Each row is a point. The window is the flat piece filled in between its corners: a triangle in 3 columns, a solid with four corners in 4, and so on. A path goes straight from each point to the next, and from the last back to the first. List the points from which the path goes on through the window.
In the rows, zero is written as 128.

Window (3 x 3)
[[157 118 106]
 [114 180  97]
 [142  22 197]]
Path:
(1): [ 63  74 120]
(2): [154 168 154]
(3): [199 119 126]
(4): [ 78  87 105]
(5): [ 99  92 102]
(6): [140 101 181]
(7): [196 190 115]
(8): [107 126  56]
Through the window after points: 3

Window (4 x 4)
[[143 200 178  91]
 [192 171 146  93]
 [ 84 102  79 195]
 [ 79  95 111 128]]
Path:
(1): [193 123 172 113]
(2): [169 249 117  91]
(3): [112 170  77 110]
(4): [169  70 160 148]
(5): [114 109 142 144]
(6): [106 185  33 180]
(7): [ 95 178  99 128]
(8): [117 102 181 131]
Through the window after points: 5

Window (8 x 8)
[[ 81 233 148 148 124  85  41  99]
 [176 117 176  93 174 137 211  85]
 [179  66 137 154 137 105 185 166]
 [ 76 153 112  83 129  56  91 102]
 [119  99  78  69 177 128  76 179]
 [158 155  82  86 100  94  75 149]
 [138 102 176  88 131 163 249 148]
 [112 115 127 107 101 120  53 107]]
Path:
(1): [104 122 114 123 135 105 138  66]
(2): [105 154  88 184 126 148 100  85]
(3): [118 165 160 101 129  90  89 119]
(4): [ 90 206 193  28 108  74  73 140]
(5): [139 123  87 148 123 117 107 135]
(6): [120 151 103 141 126 131 143  98]
(7): [148 111 167 107 143  90 132 144]
(8): [143 132 161  70 111 113  82 117]
(9): [ 71 125  66 135 141 117 111 114]
(10): [140 111  96 140 143 132 163 126]
(11): [144  89 204  83 154  98 137 169]
(12): [118 142 137  70 121  68  72 174]
Through the window after points: 2, 6, 12

Window (11 x 11)
[[119  82  65 113  83 182 181  86  77  69 170]
 [169 116  93 114 153 164 249  95 172 109  76]
 [ 99 128  84 187 157 113 210 183 126 185 152]
 [185 129  84 138 244 197 160 107 154 148 148]
 [ 62 144 149 128  88 131  79 152 146 139 143]
 [143  97 227 193  76 118 145 110 119  96 102]
 [ 61 113  52 132 153 151  76  84  26  89 126]
 [101  59  69  97 162 146 117 141 101 139  81]
 [215 138  87 124 155 129 159  68  74 170  88]
 [140 141 124 174 173  82 193 155 143 109 215]
 [156 157  76 176 113 137 141 153 145  95 172]]
Path:
(1): [124 133  78 120 166 149 161 166  92 140 135]
(2): [135 102 137 135 154 194 165 187  97  81 133]
(3): [117 125  65 146 142 124 145  88 154 136 148]
(4): [ 85  56  55 166 117 127 189  65 176 109 124]
(5): [142 127 123 129 169 125 137 170  94 131 143]
(6): [147 144 132 142 154 136 155 165  93 113 159]
(7): [100  59  40 135 138 124 173  76 148 116 144]
(8): [ 97 120 119 149 122 130 132 119 153 136 126]
(9): [129 141 164 142  97 141 154 184  66 116 151]
(10): [138 139  87 142 140 152 161 157  80  93 153]
(11): [101  73  69 141  79 153 132  38 136 100 153]
(12): [109  95  69 153 139 139 152  80 133 122 135]
Through the window after points: 4, 6, 8, 10

Window (14 x 14)
[[ 53  35 112 104 130 140 118 101 161 132 111 147 136 103]
 [160 125 168 158 119 112 120 120 101 187 149  99 128 115]
 [129 106 169 107 108  96  91  71 176 143  96 141 118 161]
 [104 126  73  91 137 114 164   7  72  94  76  94 179  47]
 [163 141 112 116 197 150 113  87 153 172 165 153 134 165]
 [125 138 175 148 145 147 150 130 164 159  93 145 102 176]
 [150 135 172 191 143 100 106 105 102 128 109 147 100 115]
 [114 100 171  55 133  91  94 120  90 162 103 167 175 135]
 [168 136  94 113 147 124 103 175 178 140 173 142 141 123]
 [130  68  46 136 125  81  77 194 179 179 134 139 124 179]
 [123 124 178  75 164  69  77 145 127 190 108 104  85 150]
 [ 90 172 125 153 119  89 121 118 101 148 156 130 113 144]
 [ 13  68 153 161 174  83 152 117 108  85 153  55 146 216]
 [113 146 125 146 107 151  43 148 160 156  85 140 127 143]]
Path:
(1): [ 96 111 143 131 160  88 114 127 167 150 107 139 170 146]
(2): [ 74 114 131 133 158  86 123 101 124 135 122  98 160 140]
(3): [ 99  64 142 123 133 147 148 119  97  74 139 101  81 196]
(4): [117 110 114 107 110 125 106 128 110 139 130 142 127 152]
(5): [ 93 119 160 119 155  90 106 111 134 156 115 135 151 123]
(6): [ 96 117 180 132 171 101 121 117 172 215 132 142 151 105]
(7): [118 106 101  97 133 113 109 115  88 107 108 119 130 151]
(8): [121 110 124 102 137 126 109 116 131 141 124 135 114 142]
Through the window after points: 2, 4

Window (14 x 14)
[[121 152 120  32 123 102 133 100 153 113 120 173 134 107]
 [ 96  56 122 105 176 110 119 103 117 130 167 182 142  89]
 [ 82 119 158 137  22 106 109 152 155 121 144 175  67 118]
 [105 175 115 120 156 172 145  77 110  77  97 152  91 119]
 [167 187 113  86 161 167 125 152  69  98 192 137 117 118]
 [130 134 142  47 163 154 150 143  54 136 155 123 107 102]
 [ 93 185 141  74 119 154 170 173 174 118 150 143  66 126]
 [122 132  90 156 100  90  94 123 129 124 133 102  86 178]
 [117 141 146 111 121 152 126 173 160  67 112 164 105 162]
 [125 139 167 137  86 103  76 137 143  89 152  84 204  92]
 [193 133 109 111 104 140 126 133 183  93 137  94 113 154]
 [ 99 105 173 127 126 116  43  85 154  76 148 114 136 129]
 [120 149 178 164  97 163  89 200 153 176 135 157  88 122]
 [ 96 178 104 100  60 177 114 105  86 173 161 111 154 137]]
Path:
(1): [113 132 114  84 102 130 103 129 125 104 143 123 119 120]
(2): [114 121  84  90 100 136 115 136 111 105 129 114  84 117]
(3): [125 170 182 117 131 126 131 119 150 115 161 143 160 140]
(4): [135 127 165 101 128 109 144 122 119 118 156 163 134 142]
(5): [108 158  95  81 107 178  74 166 145 118 140  84  91  96]
(6): [100 115 113 108 111 130  79 149 160 103 134 128 111 128]
(7): [142 165 204 117 131 143 132  92 112 101 147 146 132 136]
(8): [122 146 167 141 118  91 148  76 117 135 123 120 145 178]
(9): [104 118  78 108 102 148  81 157 129 118 161 142  88 104]
(10): [ 92 148  47  88 118 162 128 167 130 126 158 119 120  80]
(11): [129 155 169 108 111 118 125 123 140 117 136 141  93 161]
(12): [128 109 249 148 105  93 112 150 146 107 166 137 106 191]
(13): [111 167  87 103 107 162 102 125 131 118 142 138 126 100]
(14): [119 165  97 103 129 133  81 172 130 117  99  91  96  83]
(15): [127 153 151 105 107 142 141 107 114 105 162 149 114 160]
(16): [139 164 191 156 113 114 154  94 150 104 160 144 178 122]
Through the window after points: 6, 8, 10

Window (14 x 14)
[[ 95 156 147  95 115 140 103 182 137 130 140  39 158  88]
 [140  93 125 124 169 149 108  92 133  92 163  97 151 159]
 [108 167  98 176  95 173 104 195 160 151 114 111 160 108]
 [157 147 107  98  75 152 107 105 127 173  60 148  91 138]
 [113 149 147 110 117 125 155 132 150 113 147 104  91 209]
 [160  40 118  66  64 128 165 101 117  40 156  79 190 200]
 [116  69 124 149  71 172  80 100 147  84  72 216 104  96]
 [150 163 125 158 112 128  81 159 142 111 155  87  93 115]
 [ 92 227 112 124 103 130 181  83  83 144 159 100  91  57]
 [162   7  34 106  57 157 217 197 186 176 173  74  31  39]
 [177  75 113 132 139  95  79 145 142 179 136 214 140  69]
 [141 122  59  95 196  73  58 133 119 131 176 180  89 120]
 [122 150 145 134 120 165 151 177  53 144 153  88 146 144]
 [167 166 113  83 163 139 165 127  88  99 145 158 147  21]]
Path:
(1): [116 122  86 197 127  97 192 117  97 131  88 102  65  60]
(2): [141 135 123  89 105 166  88 137 146 126 165 147 147 154]
(3): [160 180 174  83 106 180  79 121 150 126 205 122  97 133]
(4): [113  35  59 162 121 111 149 159 122  99  68 113 171 125]
(5): [ 94 125  97 193 169 147 175 156 109 119  94 125 123  65]
(6): [164 135 113  65  84 138  97 134 141 138 164 141 135 118]
(7): [125 133  82 121 125 241  71 133  72 105 199 165 138 127]
(8): [132  92 114 124 117  79 106 121 164 117  89 167  91 103]
(9): [148  55  96 175 150  59 166  78  58 122 102 183  98  70]
(10): [143 163 122  59  92 172  96 147 158 118 160  99 124 145]
(11): [172 114 113  94 100 157 127 139 132  96 167 137 156 141]
(12): [108  48 120 110 116  82 153  90 108  98 105  80 140 125]
Through the window after points: 7, 11

Window (14 x 14)
[[ 89 146 217 103 139 110 148  98 191 112  66 130 189 108]
 [ 43  85 142 172 179  82 127 147 179  58 152 131  53 112]
 [ 55  95  90 114 142 200 162 127 168 195 183  23 197 126]
 [137 127 120 190 172 152 244 165  89 134 115 151  70 110]
 [111 119 144 160 194  97  84  19 170 139 129  65 141 146]
 [120 110 112  44 201 141 104 155 150 100 180  60 133 119]
 [164 141 150 219 166 195  87 138 228 110 160 163 146 113]
 [ 81 157 116 174 103 159 170  91  77 116 148 142 234 130]
 [105 129 185 145 126 179 100 137 102 155  85 117 218 167]
 [ 85 118 167 143 110  80 116  78 157 198 228 114  76  68]
 [157  19 110  39 182 121 151 164 197  84 116 114 171 126]
 [157 172 157 162 146 147 121 136 191 136 146 128 133 215]
 [125  73 126 140 140 215 198  78 175 120 187 190  56  88]
 [ 75 180 111 147  97  79  84  98 163 219 157 143   7  73]]
Path:
(1): [ 93 119 160 134  71 169 142 119 132 110 150  65 160  90]
(2): [146 109 150 106  69 148 178 126 126 139  91  75 116  87]
(3): [ 70 125 141 174 216 164  99 138 170 143 202 191 179 176]
(4): [ 48  96 155 137 240 109 193  95 147 173 174 199 118  95]
(5): [143 113 129 146 105 179 155 113 159 118 154 120  88 109]
(6): [166 127 167 115  98 132 139 119 150  57 143  47  68 103]
(7): [ 68 109  92 157 228 152 172 136 132 199 147 156 164 135]
(8): [115 160  94 156 234  71  81 115 207 207 207 124 197 123]
(9): [107  82 172 103  87 184 169 125 109  64  73  82  96 143]
(10): [126 107 125 131 122 170 143 122 175  36 144  67  95 142]
(11): [ 73 114 148 146 181 111 128  94 117 246 146 190 197  80]
(12): [ 82 126 108  90 221 156 149 115 143 187 158 182 197 162]
(13): [120 127 211 170  92 108 122  71 188  78  87  64 112  86]
(14): [189 114 154 146  72 139 137 138 183  55 121  90 158 112]
(15): [ 62 146 171 141 192 132 124  87 176 168 125 146 149 120]
(16): [103 109 129 132 197 111 102 101 211 168 165 146 118 132]
Through the window after points: 4, 6, 12, 14
